Every row gives one point. To make a cloud, some directions were put in groups of two or more. Within a group, all points are equally far from the middle, so they leave a hole (a ring in 2 directions, a hollow ball in 3). The other directions are filled evenly. Then the cloud was stretched, turned, moved and blurred a little. How many holes are there, and how many directions does each take, smallest first?

Cloud (20 x 3):
array([[ 0.11, -0.30, -0.25],
       [ 0.06, -0.14,  0.37],
       [ 0.04, -0.26, -0.47],
       [-0.54, -0.01,  0.23],
       [-0.16, -0.30,  0.01],
       [ 0.38,  0.27,  0.06],
       [ 0.44, -0.10, -0.24],
       [ 0.11,  0.23, -0.18],
       [ 0.11,  0.20,  0.04],
       [-0.01, -0.02, -0.62],
       [-0.04, -0.23,  0.51],
       [ 0.15, -0.24, -0.30],
       [-0.38,  0.15,  0.35],
       [ 0.29,  0.23, -0.71],
       [-0.05, -0.34, -0.32],
       [ 0.36, -0.15,  0.12],
       [ 0.18, -0.06,  0.16],
       [ 0.21,  0.21,  0.15],
       [ 0.17,  0.05, -0.14],
       [-0.19, -0.21,  0.50]])
Holes: 0

Cloud (30 x 4):
array([[-0.12, -0.07,  0.29,  0.22],
       [ 0.07,  0.03, -0.09, -0.32],
       [-0.20, -0.04, -0.39,  0.16],
       [-0.27, -0.18, -0.66, -0.17],
       [-0.31,  0.06, -0.19, -0.45],
       [-0.32, -0.08, -0.47, -0.48],
       [ 0.01,  0.06, -0.12,  0.27],
       [ 0.09, -0.16,  0.03,  0.05],
       [-0.39, -0.04, -0.28, -0.45],
       [ 0.04,  0.39, -0.31,  0.07],
       [-0.50, -0.11, -0.26, -0.07],
       [-0.44, -0.18, -0.67, -0.44],
       [ 0.19,  0.14,  0.31,  0.72],
       [ 0.07,  0.08,  0.10,  0.33],
       [-0.01,  0.08, -0.31,  0.28],
       [ 0.00,  0.31, -0.42,  0.05],
       [-0.09,  0.21, -0.14, -0.25],
       [-0.10, -0.08, -0.29,  0.10],
       [-0.14,  0.01,  0.33,  0.54],
       [-0.35,  0.08, -0.21, -0.32],
       [-0.23,  0.33, -0.04,  0.14],
       [ 0.15,  0.19,  0.25,  0.56],
       [-0.49,  0.07, -0.22, -0.42],
       [-0.26, -0.28, -0.07,  0.42],
       [-0.21, -0.10, -0.39,  0.36],
       [-0.09,  0.31, -0.21, -0.10],
       [-0.13,  0.39,  0.14,  0.07],
       [-0.30, -0.26, -0.03,  0.19],
       [-0.07,  0.09, -0.38,  0.30],
       [-0.29, -0.14,  0.02, -0.28]])
Holes: 0

Cloud (56 x 6):
array([[ 0.00, -0.06,  0.27, -0.18,  0.28,  0.14],
       [-0.20,  0.04, -0.61, -0.31,  0.05, -0.01],
       [ 0.00,  0.14,  0.12,  0.52,  0.32, -0.20],
       [ 0.01, -0.13, -0.60,  0.17, -0.03, -0.01],
       [ 0.65,  0.08, -0.03, -0.31, -0.04,  0.04],
       [ 0.16, -0.10, -0.33, -0.32, -0.43,  0.15],
       [-0.55,  0.19, -0.25,  0.31,  0.14, -0.13],
       [-0.26, -0.30,  0.39, -0.01, -0.32, -0.22],
       [-0.25,  0.38, -0.02,  0.24, -0.20,  0.16],
       [ 0.01, -0.06, -0.01,  0.20,  0.32,  0.21],
       [ 0.13,  0.44, -0.21, -0.22, -0.22,  0.27],
       [-0.12, -0.23,  0.61,  0.28, -0.22,  0.06],
       [ 0.15, -0.52, -0.08, -0.05, -0.28, -0.05],
       [ 0.12,  0.22,  0.61,  0.18, -0.28,  0.02],
       [ 0.35,  0.18, -0.08,  0.15,  0.31, -0.19],
       [ 0.00,  0.01,  0.28, -0.25, -0.36,  0.52],
       [-0.26,  0.03, -0.24, -0.19,  0.11, -0.36],
       [-0.22,  0.07,  0.05,  0.45, -0.40,  0.27],
       [-0.08,  0.08, -0.60, -0.40, -0.07,  0.00],
       [ 0.08, -0.41,  0.29, -0.07, -0.31, -0.06],
       [ 0.03,  0.29, -0.07,  0.21, -0.04, -0.31],
       [-0.58,  0.08,  0.09,  0.27, -0.20,  0.25],
       [ 0.30, -0.02,  0.11,  0.42, -0.32,  0.25],
       [ 0.25,  0.00,  0.43,  0.55, -0.19,  0.17],
       [-0.07, -0.32,  0.09,  0.00,  0.12,  0.12],
       [-0.47, -0.09, -0.43, -0.08, -0.07, -0.33],
       [-0.60, -0.25,  0.12,  0.01, -0.61,  0.15],
       [ 0.34, -0.26,  0.03, -0.41, -0.19,  0.10],
       [-0.16, -0.01, -0.47,  0.43,  0.02,  0.05],
       [ 0.08, -0.16, -0.29, -0.44, -0.44,  0.18],
       [ 0.42,  0.12,  0.39,  0.25, -0.20,  0.27],
       [-0.03,  0.07,  0.28, -0.46, -0.32, -0.13],
       [-0.28,  0.01, -0.22,  0.41,  0.15, -0.46],
       [ 0.31, -0.26,  0.19, -0.31, -0.35,  0.18],
       [-0.58,  0.18, -0.16,  0.24,  0.09,  0.09],
       [-0.01,  0.39, -0.37, -0.12, -0.11,  0.04],
       [ 0.35, -0.11,  0.36, -0.21, -0.34,  0.01],
       [-0.40, -0.21, -0.02, -0.21, -0.20,  0.32],
       [-0.70, -0.02,  0.37,  0.11, -0.36, -0.02],
       [-0.55,  0.19,  0.04,  0.01,  0.25, -0.14],
       [-0.06, -0.27,  0.33, -0.01, -0.13,  0.29],
       [ 0.25,  0.36,  0.46, -0.07, -0.25, -0.01],
       [ 0.24,  0.05,  0.27,  0.63,  0.03,  0.12],
       [-0.19,  0.08, -0.55,  0.01,  0.19,  0.09],
       [ 0.14,  0.17,  0.02,  0.01, -0.43,  0.37],
       [-0.33,  0.41,  0.11,  0.28, -0.19,  0.08],
       [ 0.13, -0.51,  0.07, -0.06, -0.32, -0.03],
       [ 0.01,  0.41,  0.05,  0.28,  0.19, -0.20],
       [ 0.14, -0.08,  0.26, -0.37, -0.39,  0.45],
       [ 0.60,  0.10, -0.31, -0.29,  0.14,  0.13],
       [ 0.33,  0.10, -0.11, -0.15,  0.13, -0.27],
       [-0.37,  0.15, -0.18,  0.53,  0.08, -0.35],
       [ 0.14,  0.00, -0.58, -0.10, -0.05,  0.07],
       [-0.18,  0.12, -0.28, -0.17,  0.15, -0.36],
       [-0.47,  0.21,  0.32,  0.44,  0.10, -0.12],
       [-0.56, -0.21, -0.25, -0.24, -0.14,  0.11]])
Holes: 2 (2, 3)
